Each row of a before or after table is a point. The points were changed in one or more steps. Then noise was added and the rows were shuffled. The steps act on columns, c1 being the first. Name the steps. A step turns or swaps two columns, mirrors them in a line or flattens them onto one, adds a multiple of one to another, or multiplies or shifts one. Angles are multiples of 10 degrees, from the lower column toward the higher: turns from -170 to 170, lines from 10 to 170 but not 90. Use the fewest steps. Two steps may share a column if one is a turn and the other turns, adds or multiplies; they go together, in the order done. Otherwise the lowest column goes first.

Before (14 x 3):
-0.27, -0.22, -0.56
-0.15, -0.38, -0.18
0.03, -0.66, -0.19
0.16, 0.80, -0.19
-0.78, 0.15, -0.43
0.34, 0.33, -0.50
0.43, 0.72, 0.17
-0.01, 0.32, -0.22
-0.35, -0.10, -0.29
0.04, -0.76, -0.73
-0.25, -0.48, -0.05
0.12, -0.24, -0.39
-0.09, 0.10, -0.57
-0.19, -0.39, -0.43
After (14 x 3):
0.08, 0.14, -0.42
0.32, 0.37, 0.63
0.24, 0.56, -0.08
-0.12, 0.50, -0.31
0.00, 0.42, 0.13
-0.51, 0.39, -0.18
-0.25, 0.13, -0.27
0.13, 0.68, 0.51
-0.23, 0.32, -0.53
-0.15, -0.29, -0.39
-0.09, -0.07, -0.42
0.03, 0.06, -1.06
-0.09, 0.06, -0.61
0.02, -0.26, -0.63
Steps: multiply c1 by 0.7; turn c2 and c3 by 50 degrees

Before (13 x 4):
-0.41, -0.05, 0.67, -0.42
0.05, -0.27, 0.45, -0.46
-0.33, -0.23, -0.19, 0.04
-0.24, -0.65, -0.12, 0.06
0.41, 0.03, -0.21, 0.54
-0.08, -0.14, 0.55, -0.02
0.22, -0.14, -0.25, -0.09
-0.34, -0.53, 0.25, -0.03
0.10, 0.22, 0.45, -0.40
-0.05, -0.61, -0.07, -0.36
-0.21, -0.02, -0.33, -0.20
0.14, -0.12, 0.65, -0.46
0.50, -0.07, -0.27, 0.37
After (13 x 4):
0.11, -0.10, 0.45, -0.78
-0.03, -0.46, -0.36, -0.74
-0.23, -0.38, -0.35, 0.12
-0.09, -0.36, 0.42, -0.03
-0.21, 0.30, -0.21, -0.41
0.25, -0.10, -0.38, -0.15
-0.34, -0.38, 0.08, -0.05
0.12, -0.50, 0.45, -0.93
0.05, -0.51, 0.19, -0.89
-0.37, -0.11, 0.67, -0.84
-0.34, 0.05, -0.20, 0.09
0.39, -0.13, -0.33, 1.05
0.50, -0.23, -0.45, 0.74
Steps: add -0.7 times c1 to c2; turn c2 and c3 by 30 degrees; multiply c4 by 2

Before (10 x 6):
0.58, 0.30, 0.32, -0.04, -0.40, -0.08
-0.13, 0.15, 0.04, -0.11, -0.28, -0.28
0.57, 0.02, 0.32, -1.36, 1.09, 0.47
-0.06, -0.30, -0.11, 0.37, 0.35, -0.05
-0.15, -0.28, 0.25, 0.12, 0.25, -0.38
-0.20, -0.30, 0.30, 0.13, -0.13, -0.11
-0.03, 0.40, -0.03, -0.14, 0.39, -0.19
0.07, -0.33, 0.02, 0.05, -0.38, -0.09
0.30, -0.59, 0.20, 0.12, -0.13, -0.79
0.31, 0.75, 0.82, -0.11, -0.12, -0.06
After (10 x 6):
0.02, -0.22, -0.10, -0.43, 0.32, 0.35
0.58, -0.12, 0.18, -0.50, -0.34, 0.39
-0.24, 0.49, 0.31, -0.30, 0.22, 0.00
-0.07, 0.17, 0.13, -0.54, -0.27, 0.38
0.30, 1.02, 0.15, -0.25, -0.21, 0.05
-0.07, 0.15, -0.10, 0.05, 0.38, -0.28
-0.26, 0.35, 0.40, -0.26, -0.08, -0.10
0.34, -0.43, 0.76, -0.54, -0.11, 0.69
0.05, 0.38, 0.04, -0.38, -0.31, -0.18
0.58, -0.73, 0.03, -1.65, 1.09, -0.53
Steps: add -0.3 times c1 to c3; add 0.3 times c5 to c6; turn c2 and c6 by 130 degrees; shift c4 by -0.40

Before (11 x 8):
0.15, 0.08, -0.33, 0.05, 0.50, 0.34, 0.04, 0.24
0.11, 0.23, 0.24, 0.21, 0.48, 0.10, -0.24, -0.25
0.09, 0.31, 0.50, -0.32, 0.34, 0.22, -0.14, 0.38
0.47, 0.05, -0.03, 0.12, 0.44, -0.28, 0.07, -0.64
0.18, -0.59, 0.87, 0.20, -0.41, 0.12, 0.44, -0.61
0.09, -0.49, 0.26, 0.22, 0.46, -0.76, -0.04, 0.32
0.64, 0.36, -0.45, -0.27, 0.08, 0.24, 0.01, 0.18
0.36, 0.26, -0.42, 0.02, -0.47, 0.21, -0.37, -0.05
0.26, 0.43, -0.33, 0.19, 0.49, 0.05, 0.79, 0.12
0.12, -0.09, -0.40, -0.84, 0.13, 0.30, 0.16, -0.20
0.70, 0.30, -0.41, -0.13, 0.55, 0.29, -0.21, 0.38
After (11 x 8):
-0.29, -0.21, 0.45, -0.45, -0.07, 0.68, -0.08, -0.13
-0.24, 0.14, 0.04, 0.28, 0.08, -0.51, -0.40, -0.76
0.28, -0.25, -0.22, 0.25, -0.01, 0.09, -0.48, -0.07
-0.09, -0.20, 0.12, 0.40, -0.01, -0.27, 1.56, -0.27
0.19, 0.84, 0.07, -0.06, -0.36, -0.51, 0.30, -0.09
0.09, -0.03, 0.11, 0.28, -1.00, -0.47, -0.74, -0.36
-0.34, 0.32, -0.49, 0.24, -0.15, 0.25, -0.26, -0.17
0.71, -0.10, 0.26, 0.05, -0.07, 0.19, 0.16, -0.36
-0.09, 0.28, 0.12, 0.36, -0.38, -0.51, 0.04, -0.70
0.64, -0.20, -0.67, -0.62, -0.94, 0.59, 0.85, -0.06
-0.21, -0.04, -0.06, 0.08, 0.02, -0.47, 0.09, -0.19
Steps: mirror c1 and c8 in the line at 140 degrees; turn c2 and c4 by 90 degrees; turn c3 and c6 by 130 degrees; shift c5 by -0.50; multiply c7 by 2

Before (9 x 9):
0.03, -0.05, 0.43, 0.51, 0.10, -0.35, -0.34, 0.25, -0.48
-0.29, 0.04, 0.14, 0.21, -0.38, -0.10, 0.31, 0.67, -0.51
-0.10, 0.34, -0.36, -0.70, -0.89, -0.26, -0.23, -0.31, 0.20
-0.47, -0.54, 0.61, 0.44, -0.10, 0.07, -0.07, 0.26, -0.11
-0.12, -0.22, -0.25, 0.32, 0.07, 0.18, -0.12, 0.20, -0.33
-0.26, -0.15, -0.18, -0.71, -0.30, -0.51, 0.00, -0.08, -0.30
-0.14, 0.00, -0.07, 0.04, 0.10, -0.46, -0.09, 0.27, 0.31
0.14, 0.87, 0.23, -0.47, 0.86, 0.76, -0.20, -0.02, 0.28
0.64, 0.64, 0.38, -0.18, 0.81, 0.86, 0.43, -0.28, 0.32
After (9 x 9):
0.22, -0.01, -0.11, -0.08, -0.48, 0.17, 0.17, 0.67, -0.49
-0.24, 0.39, -1.03, 0.38, 0.58, -0.48, -0.65, 0.02, 0.26
0.12, -0.17, 0.16, -0.28, 0.12, -0.28, 0.02, 0.23, -0.29
-0.05, 0.52, 0.29, 0.68, -0.26, -0.06, 0.88, -0.24, 0.19
0.09, 0.21, 0.33, 0.06, 0.12, 0.28, -0.06, 0.25, 0.23
-0.48, 0.09, -1.11, -0.07, 0.04, -0.43, -0.94, -0.31, 0.36
0.03, 0.10, 0.47, 0.74, -0.09, 0.31, 0.26, -0.09, -0.28
0.07, -0.11, -0.07, -0.47, 0.33, 0.56, 0.04, 0.22, -0.51
0.41, -0.76, -0.16, -0.29, -0.02, 0.32, 0.16, 0.27, -0.14
Steps: turn c1 and c4 by -160 degrees; multiply c1 by 0.7; turn c3 and c6 by 140 degrees; turn c2 and c3 by -30 degrees; mirror c5 and c7 in the line at 150 degrees

Before (8 x 11):
-0.57, 0.00, -0.05, 0.08, 0.32, 0.40, 0.17, -0.24, 0.25, -0.37, 0.23
0.06, 0.04, 0.20, -0.34, -0.20, -0.32, 0.41, -0.62, -0.20, -0.04, 0.16
-0.06, 0.70, -0.31, 0.53, -0.56, 0.29, 0.83, -0.61, 0.56, 0.22, 0.22
-0.09, 0.23, 0.22, 0.16, -0.43, -0.36, 0.55, 0.29, -0.81, -0.50, 0.40
0.08, 0.53, 0.31, 0.52, -0.43, 0.53, 0.01, 0.17, 0.70, -0.53, 0.62
-0.46, -0.53, 0.24, 0.19, 0.11, 0.27, 0.08, -0.27, 0.26, 0.80, -0.14
0.54, -0.04, -0.51, -0.12, 0.30, -0.02, -0.39, 0.15, -0.06, 0.03, 0.19
-0.48, -0.81, -0.12, 0.02, -0.55, -0.35, -0.55, 0.45, 0.33, -0.15, -0.57
After (8 x 11):
0.53, -0.30, 0.24, 0.19, 0.12, -0.09, 0.08, 0.04, 0.36, 0.78, -0.10
0.35, -0.64, -0.15, 0.05, -0.57, 0.49, -0.54, 0.01, 0.73, -0.15, -0.61
0.65, 0.34, -0.07, 0.08, 0.28, -0.21, 0.17, 0.00, 0.08, -0.35, 0.25
0.09, 0.61, 0.32, 0.53, -0.41, -0.51, -0.01, 0.00, 0.27, -0.54, 0.62
-0.15, -0.05, 0.20, -0.31, -0.21, 0.25, 0.40, 0.01, -0.27, -0.02, 0.16
-0.03, 0.21, 0.21, 0.20, -0.44, 0.37, 0.56, 0.01, -1.09, -0.51, 0.42
0.16, 0.80, -0.30, 0.54, -0.55, -0.25, 0.80, 0.00, 0.41, 0.24, 0.22
-0.54, -0.29, -0.53, -0.11, 0.31, -0.17, -0.39, 0.01, -0.22, 0.05, 0.22
Steps: turn c1 and c6 by -160 degrees; add 0.5 times c1 to c2; multiply c8 by 0; add -0.7 times c11 to c9
